Rows are points. Each copy is the shape, with its points in the same order, turned, moved and blurred by noise. Say if it was mirrored as well.

Shape:
[[ 0.20  0.34]
 [ 0.25 -0.04]
 [-0.79  0.48]
 [-0.29 -0.22]
 [-0.04  0.14]
 [ 0.20 -0.16]
 [-0.45 -0.33]
 [-0.39 -0.50]]
Copy 1:
[[ 0.32 -0.01]
 [ 0.02 -0.27]
 [-0.03  0.90]
 [-0.42  0.12]
 [ 0.07  0.07]
 [-0.11 -0.27]
 [-0.59  0.22]
 [-0.73  0.09]]
Copy 1 is: only turned
Copy 2:
[[ 0.13  0.38]
 [-0.21  0.19]
 [ 0.84 -0.33]
 [-0.02 -0.35]
 [ 0.12  0.07]
 [-0.28  0.09]
 [-0.03 -0.54]
 [-0.20 -0.60]]
Copy 2 is: mirrored

Shape:
[[ 0.12  0.62]
 [ 0.40 -0.21]
 [-0.54  0.30]
 [-0.14 -0.33]
 [ 0.27  0.08]]
Copy 1, 5 rows:
[[-0.46  0.14]
 [ 0.48  0.15]
 [-0.35 -0.54]
 [ 0.30 -0.38]
 [ 0.25  0.13]]
Copy 1 is: only turned
Copy 2 (5 x 2):
[[-0.53 -0.43]
 [-0.37  0.37]
 [ 0.22 -0.54]
 [ 0.18  0.25]
 [-0.42  0.08]]
Copy 2 is: only turned
Copy 3 (5 x 2):
[[ 0.41  0.44]
 [-0.10 -0.29]
 [-0.23  0.78]
 [-0.52  0.08]
 [ 0.07 -0.01]]
Copy 3 is: only turned

Shape, 6 rows:
[[-0.45 -0.17  0.57]
 [ 0.63  0.25  0.34]
 [ 0.04 -0.03 -0.51]
 [-0.51 -0.02 -0.09]
 [ 0.53  0.29  0.00]
 [ 0.02  0.44 -0.33]]
Copy 1, 6 rows:
[[-0.43 -0.56  0.38]
 [-0.34  0.54  0.25]
 [ 0.51 -0.02 -0.14]
 [ 0.03 -0.56 -0.14]
 [-0.14  0.53 -0.05]
 [ 0.08  0.10 -0.46]]
Copy 1 is: only turned
Copy 2:
[[-0.89  0.07 -0.16]
 [-0.11  0.05  0.68]
 [ 0.32 -0.09 -0.29]
 [-0.23  0.12 -0.50]
 [ 0.21  0.08  0.36]
 [ 0.26  0.48 -0.12]]
Copy 2 is: only turned
Copy 3:
[[ 0.26  0.53 -0.37]
 [ 0.41 -0.49  0.35]
 [-0.61 -0.11  0.10]
 [-0.26  0.23 -0.35]
 [ 0.05 -0.54  0.27]
 [-0.37 -0.48 -0.16]]
Copy 3 is: only turned

Shape:
[[-0.25  0.21 -0.07 -0.54]
 [ 0.81  0.26 -0.23  0.32]
 [ 0.37  0.25 -0.36  0.48]
 [-0.68  0.56  0.15 -0.31]
 [-0.28  0.40  0.43 -0.36]
 [ 0.32 -0.02 -0.22  0.53]
 [ 0.21  0.02 -0.26  0.59]
 [ 0.32  0.14 -0.43  0.29]
 [ 0.36 -0.21  0.00  0.10]
 [ 0.12  0.07  0.00 -0.18]]
Copy 1 (10 x 4):
[[ 0.11  0.35  0.51 -0.27]
 [-0.18 -0.54 -0.49  0.16]
 [-0.14 -0.03 -0.63  0.00]
 [ 0.59  0.66  0.33 -0.36]
 [ 0.54  0.14  0.42 -0.45]
 [-0.21 -0.17 -0.59 -0.33]
 [-0.16 -0.01 -0.68 -0.30]
 [-0.22  0.04 -0.46 -0.03]
 [-0.28 -0.26 -0.10 -0.43]
 [-0.02  0.02  0.11 -0.28]]
Copy 1 is: mirrored
Copy 2 (10 x 4):
[[ 0.09  0.26 -0.53  0.19]
 [ 0.77  0.07  0.62  0.02]
 [ 0.49  0.03  0.63  0.40]
 [ 0.00 -0.12 -0.70  0.70]
 [ 0.22 -0.26 -0.63  0.23]
 [ 0.29  0.01  0.65  0.23]
 [ 0.18 -0.07  0.69  0.33]
 [ 0.34  0.21  0.54  0.29]
 [ 0.19  0.02  0.35 -0.14]
 [ 0.22  0.09 -0.07 -0.02]]
Copy 2 is: mirrored
Copy 3 (10 x 4):
[[-0.22 -0.03  0.57  0.07]
 [ 0.45  0.72 -0.52  0.10]
 [ 0.07  0.49 -0.52  0.20]
 [-0.25 -0.42  0.57  0.56]
 [ 0.17 -0.35  0.50  0.36]
 [ 0.05  0.28 -0.63  0.08]
 [-0.03  0.22 -0.63  0.15]
 [-0.05  0.50 -0.42  0.12]
 [ 0.23  0.14 -0.32 -0.21]
 [ 0.05  0.06  0.13 -0.06]]
Copy 3 is: only turned
Copy 4, 10 rows:
[[ 0.04  0.01  0.45  0.22]
 [-0.18 -0.05 -0.83  0.52]
 [ 0.05 -0.28 -0.78  0.22]
 [ 0.56  0.26  0.52 -0.09]
 [ 0.06  0.38  0.39 -0.06]
 [-0.08 -0.36 -0.77 -0.02]
 [ 0.17 -0.22 -0.85  0.02]
 [-0.02 -0.30 -0.59  0.30]
 [-0.39 -0.19 -0.37 -0.08]
 [-0.21 -0.07 -0.03  0.12]]
Copy 4 is: only turned

Shape:
[[-0.57  0.05  0.15 -0.17]
 [ 0.43 -0.34 -0.53  0.47]
 [ 0.31 -0.20 -0.23  0.46]
 [-0.39 -0.58  0.05  0.55]
 [-0.26 -0.41  0.48 -0.23]
 [ 0.28 -0.27  0.04 -0.15]
 [-0.05 -0.17 -0.13  0.01]
 [-0.28  0.26  0.57 -0.21]]
Copy 1 (8 x 4):
[[ 0.19  0.07 -0.36  0.36]
 [ 0.05 -0.17  0.91 -0.36]
 [ 0.00 -0.07  0.75 -0.06]
 [ 0.68 -0.08  0.50  0.40]
 [ 0.16 -0.34 -0.07  0.75]
 [-0.19 -0.44  0.29  0.26]
 [ 0.06 -0.28  0.18  0.07]
 [-0.17  0.15 -0.31  0.69]]
Copy 1 is: only turned
Copy 2, 8 rows:
[[-0.10  0.29 -0.50  0.58]
 [-0.01  0.13  0.31 -0.65]
 [-0.04  0.06  0.26 -0.32]
 [-0.73 -0.07 -0.08  0.06]
 [-0.10 -0.15 -0.72  0.34]
 [ 0.22 -0.10 -0.28 -0.18]
 [ 0.01  0.19 -0.22 -0.06]
 [ 0.27  0.05 -0.39  0.84]]
Copy 2 is: mirrored
Copy 3:
[[-0.47  0.61  0.25  0.08]
 [ 0.55 -0.48  0.20 -0.45]
 [ 0.33 -0.09  0.04 -0.42]
 [-0.03  0.28  0.41 -0.88]
 [-0.73  0.23  0.02 -0.39]
 [-0.25 -0.34 -0.07 -0.18]
 [-0.12  0.07  0.31 -0.11]
 [-0.53  0.66 -0.21 -0.02]]
Copy 3 is: only turned
